Each point is reached from the start by the listed moves, each made 0, 1 or 2 times, or once backwards (-1), plus a little noise. Say if it took an odd or an even number of moves. Then give how often each move was made.
In the rows, zero is written as 128.

Moves:
(1): [165 120 133 125]
(2): [135 167 136 128]
Start: [136 116 132 139]
Points:
[224 178 158 132] -> even (2, 2)
[217 139 149 132] -> odd (2, 1)
[136 116 132 138] -> even (0, 0)
[142 156 140 139] -> odd (0, 1)

Moves:
(1): [159 125 126 112 130]
(2): [132 152 131 123 138]
(3): [131 127 150 125 122]
(4): [139 135 128 152 123]
Start: [136 128 136 132 136]
Points:
[228 158 159 141 135] -> even (2, 1, 1, 2)
[206 105 131 129 124] -> even (2, -1, 0, 1)
[225 174 181 108 143] -> odd (2, 2, 2, 1)
[147 110 156 157 113] -> odd (0, -1, 1, 1)
[186 180 140 132 154] -> even (1, 2, 0, 1)

Moves:
(1): [166 131 131 125 140 129 126 126 134]
(2): [127 161 128 129 120 125 125 129 136]
(3): [119 135 174 129 127 136 135 123 132]
(4): [133 130 132 157 120 128 122 129 127]
(5): [118 135 128 133 153 133 130 128 124]
(6): [128 132 127 130 121 158 131 125 132]
(7): [135 130 120 130 129 121 167 127 133]
(8): [131 126 130 125 131 130 133 172 130]
(9): [124 116 121 130 136 122 130 128 173]
Start: [123 136 128 105 122 118 144 117 125]
Points:
[148 197 169  83 150 129 191 107  97] -> odd (1, 1, 1, -1, 1, 0, 1, 0, -1)
[179 120  80 101 107 161 143 160 187] -> odd (1, 0, -1, 0, -1, 2, 0, 1, 1)
[120 214  96 139 149  93 128 171  78] -> odd (0, 2, -1, 1, 2, -1, 0, 1, -1)
[ 76 177  78  81 105 136 108 167 179] -> odd (-1, 2, -1, -1, 0, 1, -1, 1, 1)
[156 182  80 171 145  65 112  84 222] -> odd (1, 2, -1, 2, 1, -1, 0, -1, 2)
[ 88 157 194  77 106  78 245 152 190] -> odd (-1, 1, 2, -1, -1, -1, 2, 1, 1)
[ 62 166 165  94 160 134 202 110  74] -> odd (-1, 0, 1, -1, 2, 0, 1, 0, -1)

Moves:
(1): [157 120 149 127 124 119 117 136 132 133 137 139]
(2): [133 160 129 139 132 118 131 126 127 107 133 137]
(3): [116 132 149 122 129 128 127 127 126 126 130 126]
(4): [125 118 134 155 129 131 121 125 132 121 118 120]
(5): [127 129 127 124 154 129 131 133 124 132 132 131]
(6): [136 142 133 125 117 159 135 126 118 128 133 124]
(7): [138 121 132 127 129 120 156 118 119 130 122 122]
(8): [123 129 129 134 120 128 143 161 122 132 125 130]
(9): [128 138 132 120 127 140 139 127 167 131 137 130]
(10): [128 137 129 135 125 130 123 121 123 151 125 135]
(11): [122 128 125 138 117 126 127 127 130 129 160 130]
(12): [125 112 124 128 127 133 136 132 130 123 128 160]
Start: [134 132 122 143 134 127 132 126 141 120 119 137]
Points:
[187  77 195 178 202  81 179 141 187  71 129 206] -> odd (2, 1, 1, 2, 2, -1, 2, 0, 1, -1, 0, 2)
[177 150 211 153 140  67 140 150 127 160  92 180] -> odd (2, 1, 2, 0, 0, -1, 1, 1, 0, 2, -1, 0)
[ 92 128 142 161 142  93 102 134 114 104 114 224] -> odd (0, 1, 2, 0, 0, -1, -1, 0, -1, 1, 0, 2)
[139 135 159 203 142 104 158 204 228  85 157 152] -> even (1, 1, 0, 2, 1, -1, 0, 2, 2, -1, 1, 0)
[156 207 191 143 158 215 126 161 188 180 122 134] -> odd (1, 0, 1, 1, 2, 2, -1, 1, 2, 2, -1, -1)
[208 129 182 119 132 125 175 164 212 142 114 158] -> odd (2, 0, 0, 0, 0, 0, 1, 1, 2, 0, -1, 0)
[137 223 147 225  73 194 130 144 178  66 158 138] -> odd (0, 2, 0, 2, -1, 2, -1, 1, 1, 0, 1, 0)
[183 105 180 135 148 104 213 195 102 193 167 239] -> odd (2, 0, 1, -1, 2, 0, 2, 2, 0, 2, 1, 2)

Moves:
(1): [126 142 134 121 106 118 133 139 134 144 119 122 130 123 128 129 137 123
 136 128 140]
(2): [115 142 136 122 114 123 141 126 110 113 122 126 133 120 122 115 137 131
 127 125 139]
(3): [126 117 131 130 127 137 119 139 127 113 119 129 129 137 131 131 113 126
 131 135 123]
(4): [130 127 118 130 116 132 127 123 124 124 132 113 132 118 123 123 123 131
 131 134 127]
(5): [137 128 140 129 128 129 133 131 114 118 130 130 117 128 115 137 131 120
 131 144 110]
(6): [119 117 136 123 121 138 133 127 120 149 115 131 135 151 103 139 132 120
 136 124 132]
(7): [131 130 128 124 125 126 128 121 144 120 129 128 135 114 125 119 133 123
 135 120 124]
(8): [118 124 135 165 118 134 115 129 126 145 123 112 138 127 136 126 139 117
 122 112 134]
(9): [135 138 124 146 123 139 117 114 157 138 138 126 122 127 142 125 118 122
 146 136 117]
(10): [136 139 131 115 109 151 143 119 133 144 112 135 127 109 127 127 139 122
 137 132 120]
(11): [112 142 136 121 131 128 128 135 111 134 124 135 139 146 140 126 145 133
 142 144  98]
(12): [133 139 127 136 133 133 129 119 126 133 138 135 138 118 114 145 131 128
 137 122 127]
(13): [132 123 124 117 149 136 142 122 155 126 125 129 119 115 116 135 125 134
 147 124 138]
(14): [115 121 136 133 142 126 115 136 135 142 117 139 140 132 114 114 127 127
 127 136 128]
(15): [143 137 144 124 136 124 129 115 113 129 119 121 136 110 107 128 129 128
 129  98 157]
(16): [128 118 121 138 127 123 121 128 127 134 117 127 127 134 126 133 127 135
 124 122 129]
(17): [127 129 146 129 133 129 118 130 134 121 132 131 136 140 128 128 146 140
 115 124 137]
(18): [114 129 142 129 124 122 118 118 133 121 152 131 132 112 132 123 132 134
 142 125 124]
(19): [126 128 117 130 121 129 119 131 129 135 116 121 116 136 133 128 134 112
 132 127 143]
(20): [141 131 125 128 126 128 140 139 109 122 136 132 129 133 123 124 127 137
 136 128 136]
Start: [134 134 150 124 146 104 139 148 134 120 137 111 130 115 125 133 144 137
 112 129 148]
Points:
[102 175 213 149 143 106 112  63 116  61 219 132 181  54  49 115 100 125
 193 149  87] -> odd (-1, 2, 1, 1, 1, 1, 1, -1, 2, -1, 0, 2, -1, 1, 1, -1, -1, 2, -1, -1)
[180 162 147 153 131 165 204 171 153 154 116 148  92  81 127 179 148 152
 215 199  52] -> even (1, 0, 1, -1, 2, -1, -1, 1, 1, 2, 1, 1, 2, 0, -1, 2, -1, 0, -1, 2)
[131 160 145 150 218 123 163 177 137 125 134 155 102 169  78 184 156 132
 183 200 114] -> odd (0, 1, 0, -1, 2, 0, -1, 0, 1, -1, 1, 2, 2, 1, -1, 0, 0, -1, 1, 1)
[ 22  91 226 163 152 187  34 138 205 204  54 150 178 184 150 102 201 153
 165 153  98] -> even (-1, 0, 2, 0, -1, 1, -1, 1, 1, 2, 2, -1, 1, 2, 0, 2, 2, 2, 1, -1)
[115 152 249 172 195  74  98 102 198 132 132 111 157  20  14 120 183 104
 212  53 213] -> odd (1, 1, 0, -1, 2, 0, 2, 1, 1, -1, 0, 1, 2, 2, 2, 1, 0, 2, 1, 0)
